Rows are points. To make a cloud, some directions were put in groups of two or more. Within a group, all points are equally far from the middle, so they leave a hole (a ring in 2 directions, a hollow ball in 3). The other directions are filled evenly. Then the cloud was stretched, turned, moved and blurred a little. How many holes are there, and how many directions does each take, smallest first?
In the rows, 128 means zero.

Cloud, 19 rows:
[[120 167 155]
 [ 82 122 112]
 [ 93 170 165]
 [157 136 152]
 [148 113 168]
 [156 154 111]
 [110  83 106]
 [126 107 197]
 [ 61 107 167]
 [101 140  92]
 [ 66 100 169]
 [ 66 110 152]
 [161 141 136]
 [ 89  97 118]
 [ 74 148 140]
 [148 158 103]
 [106 165 136]
 [ 75 129 127]
 [ 74 163 159]]
Holes: 1 (2)

Cloud:
[[157 135 155 160]
 [154 100  96 114]
 [135 168 114  83]
 [152 161 146 150]
 [107 181 186 125]
 [115 170 185  77]
 [ 78 170 168 132]
 [ 99  99 171 115]
 [144 150 200 114]
 [137  95  87 128]
 [143 150 200 112]
 [ 80 123 154 148]
 [128  97  90 144]
 [111  98  83 109]
 [118 178 113 125]
 [ 81 150 115 147]
 [123 169 193  86]
 [ 86 115 156 148]
 [ 89 177 187 112]
 [150 164 111 107]
 [ 81 153 146  65]
 [134 165 125  74]
 [ 95 176 129 140]
 [131 164 146  64]
 [120 182 137 140]
 [150 167 119 130]
 [150 129 183  90]
 [146 168 143 146]]
Holes: 2 (2, 2)

Cloud (54 x 6):
[[157 124 156 154  95 171]
 [109  86 150 164 120 173]
 [150 117 150 163 129 193]
 [ 84 126 190 153 134 120]
 [143 126 125 123 160 198]
 [118 191 121  81 127 119]
 [ 75 130 142  65 139 144]
 [ 95 113 160 106  82 121]
 [ 77 187 154 161 140 153]
 [ 76 160 118 184 114 150]
 [172 163 149  74 168 118]
 [113 157 172 134  73 142]
 [151 185 138  84 137 162]
 [174 142 176 107 183 141]
 [100  80 162 161 121 141]
 [ 88 158 135 197 132 131]
 [152 168 149 118 165  71]
 [147 132 134  86 123 186]
 [ 96 127  78 120 150 152]
 [141 157 187  99 154  77]
 [108  78 121  91 118 130]
 [ 62 142 135 172 142 164]
 [127 143 113 138 213 121]
 [134 166  87 136 128 170]
 [121 112 113 116 211 132]
 [142 132 101 152 122 192]
 [ 80 107 130  74 119 120]
 [159 122 118 193 126 135]
 [107 106 137 133 209 143]
 [110 151 191  99 149 171]
 [117 125  71 137 127 150]
 [ 95 154 121 178 179 158]
 [175 100 126 145 110 126]
 [118  81 129 162 181  93]
 [ 88  95 121  87 119 153]
 [166  92 104 136 127 115]
 [142 118 139 105 175 186]
 [ 61 127 150 167 115 153]
 [ 89 169 133  92  91 116]
 [143  71 111 112 130 120]
 [ 89 114  89 119 146 166]
 [168 155 134 134 198 143]
 [ 99 112 155  59 143  92]
 [107 124 183 136  94 170]
 [160 101 129 184 168 118]
 [119 109 100 162 149  81]
 [112 125 122 150 211 139]
 [134 165 144 176 108 107]
 [129  95  98  98 133 163]
 [112 185 170 116 103 177]
 [ 84 122 132 197 141 121]
 [ 74 164 173 155 107 148]
 [154  87 153 174 138 151]
 [139 184 166  65 156 132]]
Holes: 2 (3, 3)

Cloud (81 x 8):
[[107 132 161 197 136 162  95 125]
 [133 103 157 165 159 110 106 123]
 [ 82 122 153 111 167 195  88  89]
 [121 108 175  96 151 199 179  81]
 [ 72 116 101 142 148 129 109 150]
 [170 133 176 108 201 156 110 110]
 [104 138 121 154 193 191 114 105]
 [177 157 126 143 105 116 121  68]
 [121  94 161 155 175 116 151  77]
 [126 153 112 165 133 137 132  77]
 [125 118 142 107 175 164  81 143]
 [128 155 193 177 138 164 140 107]
 [106 143 141 163 188 117 142 147]
 [122 142 153 103 175 103 145 123]
 [179 121  68  85 161 142 108 130]
 [158 140 180 180 114 181 133 127]
 [ 72 106 164 160 139 151 164 129]
 [176  85 110 132 132 142  81 150]
 [128 126 112 132 184 112 161 169]
 [ 90 129 180 119 127 183 118  62]
 [ 80 139 185 160 132 134 152 116]
 [ 68 143 170 149 180 136 136 106]
 [ 89 139 155 141 183 177 123  94]
 [107 144 180 109 189 178 128 142]
 [103 111  89 143 111 152 133  65]
 [152  96 149  89 123 183 160 138]
 [110 115 154 115 174 196 165 107]
 [136 138 111 164 110 126 173 166]
 [106  94 173  90 211 147 114 107]
 [113 101 134 134 185 173 158  71]
 [ 92 131 114 117 192 114  95  75]
 [143 111 141 199 112 173 191 103]
 [157 117 134 185 152 100 100 201]
 [100 109 139 117 189  81  86 121]
 [128 148 148 157 155 180 101 120]
 [161 133  92 153 164  96 103 131]
 [178 145 119 127 139 102 139  88]
 [127 148 157  75 140  89 139  90]
 [220 147 160 119 138 157 140  81]
 [129 105 124  80 195 175 139 136]
 [183 123  76 152 136 139 116 180]
 [116 100 147 127 138 111 125  96]
 [146 124 165  75 101 146 129  49]
 [135 148 156 154  97 167 170 142]
 [114 128 110  65 169 111  96 102]
 [186 125 184 137 202 136 142  95]
 [ 86  77 122 136 171 134 163 105]
 [104 121 136 153 206 123 103  90]
 [156 163 158 130 121  97 188  61]
 [ 82 139 115 116 130 148 146 110]
 [100  98 153 191 104 133 138 155]
 [ 97 133 119 125 165 178 104 176]
 [ 98  70 118 141 204 157 114 106]
 [ 75 167 188 206 123 117 126 106]
 [111 143 184 103 180 146 130  57]
 [ 74 105 146 113 199 145 116 156]
 [112 113 148 174 140 168 144 170]
 [104  86 137 159 134 180  79 107]
 [135 146 174 178 161 116 109 107]
 [194 114 147 182 162 156  75 174]
 [ 90  74 193 120 164 173 189  77]
 [115 173 143 123 132 134 119 162]
 [116 144 124 157 118 149 110 171]
 [151 102 159 153 136 129 191 115]
 [174 145 135 189 126 151 116 108]
 [ 80  85 133 173 108 150 123 145]
 [175 123 107  96 122 149 107 151]
 [142  96 140 125 165  99 117  93]
 [ 75 122 121  90 149 119 155  71]
 [145 135 167 161 158 149 147 202]
 [ 54 120 132 144 121 142 111 153]
 [ 98 136 133  70 116 118 152 115]
 [163 103  76  89 205 143 116 153]
 [110 125 163  59 158 128 146  96]
 [147  98 143  99 187 125 100 164]
 [105 131 187 107  97 171  89  94]
 [170 138  97 148 155 135  82 170]
 [120 168 142  93 125 186 197 110]
 [127 150 156 147 128 139 152 152]
 [135 125 117 137 129 125 120  90]
 [ 58 130 170  92 146 149 165 127]]
Holes: 0

Cloud, 89 rows:
[[ 92 130 125 128 123 173 111 169 158]
 [155 169 166 130  92 101 158  72  86]
 [117 179  88 119 126  85 131 111 112]
 [ 90 185 144 148 164 147 144 128 178]
 [114 129 127 146 153 114 205 129 174]
 [145 156 104 202 124 152 132 109  99]
 [101 148 158 167 173 187 210 122 129]
 [108 122 183 178 212 129 155 125 139]
 [125  92 149 187 115  95 140 150 136]
 [114 170 166  96  65 153 169 134 122]
 [123 189 156 108 134 120 175 117 106]
 [169 175 147 139 191 162 171 126 108]
 [140 160 114 120 118  68  97  75 134]
 [114 110 151 157 113 129 200  51 104]
 [ 91 183 114 119 133 154 129  76 145]
 [109 137  72 125 114 134 106 122 126]
 [ 88 167  94 147 162 129 139 141 156]
 [112 160 125 130 178 147  98 168  84]
 [159 151 109 131 131  95 179 141 138]
 [133  92  84  96 145 112 176  95  76]
 [125 130 129  79 167 164 123  95 134]
 [102 169 161 118 157 140  87 116  98]
 [ 72 114 152 140 149 104 215 165 120]
 [158 179 160 128 161 121 154 120  92]
 [126 160  63  99  84 156 127 101 103]
 [ 62 139 172 141 205 139 109 156 164]
 [133 141 128 195 153 175 137  85  82]
 [111 170  81 112 188 109 131  97 115]
 [161 142 133 162 145  85 124 126 119]
 [152 164 147  85  95 149  99 108  76]
 [ 93 169  96 123  63 123 148 174 114]
 [126 190 161 185 131  97  91  85 144]
 [108 163 145 190 159 109 127 128 180]
 [158 204 147 138 194 104 127 100 123]
 [163 134 145 169 139 138  95 115 151]
 [134 130 179 135 123  87 140 127  96]
 [105 186 127 168 166 171 171 110 157]
 [ 95 135 139 186 170 155 112 159  90]
 [123 129 178 113 166 149 148  59  67]
 [108 137 163  59 115 149 191 120  98]
 [143 163  77 140 180  73 142 154 110]
 [107 158 125 142  95 123 204 169 120]
 [149 159 128 150 126  80 149 133 140]
 [ 85 134 108 139 102 191 115 135 103]
 [ 88 132  99  96 145 110 119 159 133]
 [106 133 174 174 184 159 155  63  90]
 [109 122 122 162 113 189 173 165  84]
 [157 150 132 155 155 171 159 145  93]
 [169 190 153 154 158 118 114  78  92]
 [130 141 117 177 200 118 122 134 186]
 [ 79  84 139 139 157 154 132  97  82]
 [166 170 138 134 202 175 191 113  97]
 [121 117  96 137 133 112  67 105 109]
 [115 107 134 155 139 134  87 165 109]
 [115 171  64  85 111 115 152 151 107]
 [121 142 113 122 104 151  84 107  56]
 [173 151  99 118 113  97 143  85  90]
 [118 110 149 180 187 176 189 110 130]
 [135  88  99 112 123 130 166 112  73]
 [124 168 131 120 102 107 151  80 164]
 [125  90 172 142 116 115 111  97 129]
 [124 151 146 137 189 100 175 100  66]
 [102 155 169 112 128 140 114 125 111]
 [156 187 144 138 130 130 171 102 116]
 [ 96 127 142  54 126 110 141  88  69]
 [124 144 127 111  70 138 158 178  78]
 [104 127 147 147  86 118  96 159  90]
 [149 152 134 124  96 151 103 118  58]
 [115 196  73  97 133 166 139 157  94]
 [ 89 156 142 186 190 126 152 143 111]
 [123 171 136 140 113 134 168 103  44]
 [123 205  68 104 161 147 113 120 106]
 [160 215  97 131 153  92  69  77 112]
 [134 139  83 111  68 120 159  77 113]
 [ 86 132  64 143 139 165 137  83 111]
 [146 100 135  95 141 128 206  70 123]
 [140 182 119 137 114 119 183  77  57]
 [116 138 128 110 110 122 134 140  44]
 [154 135  80 118 121 200 129 144 118]
 [143 126 143 103 161 160 135 127  98]
 [170 229 161 133 153 121 111 100 108]
 [105 144 122  96 169 179 103  53  77]
 [159 142  90 132 188 125  86 104 108]
 [ 93 108 106 102 176 158 133 137 127]
 [ 79 157 154 171 117  85 131 107  92]
 [ 87 159 173  81 151  92 132 110 111]
 [108 159 114 110  63  90  77 166  82]
 [152 107 123  63 114  84 122 131 140]
 [131  92 119 166 119 140 153 127 159]]
Holes: 1 (3)
